Every row gives one point. To make a cloud, some directions were put in groups of two or more. Within a group, all points are equally far from the middle, so they leave a hole (a ring in 2 directions, a hollow ball in 3). The other directions are filled evenly. Then the cloud was stretched, turned, moved and blurred a little. How many holes are there, and how many directions does each take, smallest first?
(in the rows, 128 means zero)

Cloud (13 x 2)
|  60 | 136 |
|  49 | 106 |
| 150 | 182 |
| 137 | 183 |
| 143 | 193 |
| 121 | 101 |
| 103 | 103 |
|  73 | 119 |
| 104 | 165 |
| 143 |  57 |
| 162 | 162 |
|  47 | 111 |
| 139 | 132 |
Holes: 0

Cloud (22 x 3)
|  70 | 164 | 136 |
|  55 |  63 |  77 |
| 109 |  90 | 165 |
|  95 |  96 | 167 |
|  83 |  59 | 129 |
|  63 |  55 | 125 |
|  55 |  75 | 155 |
| 100 | 130 |  79 |
|  65 | 113 | 171 |
|  96 | 154 | 189 |
| 113 | 135 |  95 |
| 133 | 165 | 120 |
|  86 |  70 | 157 |
| 115 | 166 | 158 |
| 161 |  83 |  90 |
| 103 | 157 | 143 |
|  80 | 144 | 194 |
|  84 | 100 | 128 |
|  91 | 157 |  60 |
| 157 | 151 |  87 |
| 142 | 131 | 208 |
| 141 |  94 |  77 |
Holes: 0

Cloud (29 x 4)
|  90 | 145 | 107 |  99 |
| 128 |  79 | 102 | 172 |
| 120 | 124 | 191 | 164 |
| 206 | 137 |  81 | 152 |
|  94 | 138 |  87 | 115 |
| 150 | 122 |  84 |  78 |
|  98 | 130 |  79 | 132 |
| 198 | 159 | 194 | 122 |
| 133 | 112 |  66 | 114 |
| 191 | 148 |  76 | 109 |
| 148 | 211 | 135 | 114 |
| 189 | 154 | 109 |  74 |
| 212 | 135 | 183 | 111 |
| 200 | 169 |  84 | 140 |
| 157 | 158 | 144 | 208 |
| 217 |  94 | 142 | 157 |
| 181 | 107 |  70 | 140 |
| 115 |  96 | 167 | 174 |
| 197 | 166 | 113 | 188 |
| 132 |  70 | 125 | 171 |
| 158 | 109 |  64 | 121 |
| 205 |  78 | 152 | 139 |
|  95 | 135 | 166 |  96 |
| 204 |  81 | 125 | 157 |
| 105 | 186 | 102 | 149 |
| 194 | 159 |  83 | 106 |
| 127 |  98 | 149 |  72 |
| 194 | 120 | 156 |  72 |
| 154 | 147 | 188 | 185 |
Holes: 2 (2, 2)

Cloud (27 x 4)
| 220 | 155 | 134 | 139 |
| 161 | 168 | 137 | 186 |
|  84 | 182 |  79 | 118 |
| 104 |  83 | 160 | 163 |
| 119 | 118 | 138 | 145 |
| 191 | 135 | 195 |  73 |
| 206 | 116 |  98 | 142 |
| 189 | 128 | 137 |  68 |
| 189 | 115 |  62 | 100 |
| 127 |  71 | 107 |  58 |
| 153 | 172 | 113 |  68 |
| 113 | 113 | 125 | 177 |
| 163 |  94 | 173 | 111 |
| 179 |  90 |  92 | 119 |
| 168 | 108 | 158 | 100 |
| 223 | 120 | 148 | 132 |
| 162 | 208 | 133 | 197 |
| 110 | 147 | 163 | 168 |
| 162 | 113 |  42 | 136 |
| 180 | 161 | 173 |  58 |
| 189 | 142 |  96 | 165 |
|  77 | 141 | 181 |  93 |
| 136 | 178 | 194 |  83 |
| 185 | 189 | 156 | 160 |
| 146 | 133 | 106 | 168 |
| 142 | 109 |  79 | 170 |
| 149 |  99 | 170 | 165 |
Holes: 0

Cloud (49 x 6)
| 133 | 119 | 150 |  81 |  77 |  80 |
| 155 | 148 |  72 | 164 | 122 | 215 |
|  84 | 147 | 150 | 122 | 177 | 191 |
| 241 | 121 |  96 | 129 | 134 | 170 |
|  69 | 111 | 153 | 153 | 109 | 145 |
| 131 | 124 |  42 | 116 | 121 | 110 |
| 136 | 190 | 202 | 147 | 141 | 105 |
| 213 | 157 | 127 | 209 |  91 | 121 |
| 120 |  65 |  78 | 140 | 139 | 123 |
| 132 | 107 | 206 | 205 | 140 |  88 |
| 100 | 123 | 122 | 189 | 138 | 179 |
| 105 |  79 | 114 | 108 |  42 | 135 |
| 141 | 109 | 126 | 165 | 173 | 217 |
| 212 | 224 | 120 | 111 | 112 | 125 |
| 130 |  67 |  57 | 116 |  95 | 122 |
|  90 | 155 | 178 | 146 | 174 | 206 |
| 113 | 145 | 180 | 101 | 135 |  28 |
|  73 | 109 |  78 | 161 |  66 | 125 |
| 176 |  70 |  62 | 113 |  93 | 109 |
| 178 | 140 | 150 | 153 |  64 | 101 |
|  56 | 122 |  95 |  94 | 139 | 121 |
| 116 |  74 | 116 | 133 | 155 | 144 |
| 144 | 116 | 155 | 123 | 114 | 202 |
| 111 | 138 | 199 | 191 | 169 | 205 |
|  47 | 151 | 124 | 148 | 131 | 117 |
| 132 | 185 |  95 | 141 | 137 |  55 |
| 188 |  80 | 128 | 137 | 149 | 121 |
|  76 | 139 | 138 | 147 | 130 | 172 |
|  98 | 107 | 190 | 157 | 163 | 178 |
| 190 |  84 | 150 | 164 |  96 |  95 |
|  79 | 130 | 178 | 149 | 153 | 176 |
| 166 | 138 |  75 |  99 | 153 | 107 |
| 151 |  92 | 179 | 164 | 134 |  57 |
| 157 | 172 |  84 | 180 | 162 | 135 |
| 238 | 177 | 106 | 137 |  82 | 127 |
| 159 | 126 |  50 |  94 |  94 | 183 |
| 242 | 139 | 103 | 142 | 104 | 123 |
| 196 | 172 | 156 | 180 | 101 | 125 |
|  91 | 147 | 111 | 174 | 131 | 158 |
| 115 |  92 | 159 | 149 |  54 |  91 |
| 169 | 164 | 164 | 146 | 152 |  68 |
| 180 | 158 |  91 | 129 | 193 | 134 |
|  88 | 123 | 182 | 108 |  96 | 108 |
| 215 | 151 | 116 | 172 |  88 |  97 |
| 186 | 146 | 161 | 138 | 124 |  90 |
| 140 | 185 | 132 | 116 | 103 |  43 |
| 196 | 132 |  59 | 112 | 126 | 185 |
| 134 | 128 | 211 | 212 | 146 | 133 |
| 162 | 116 | 111 |  80 | 136 | 109 |
Holes: 1 (3)
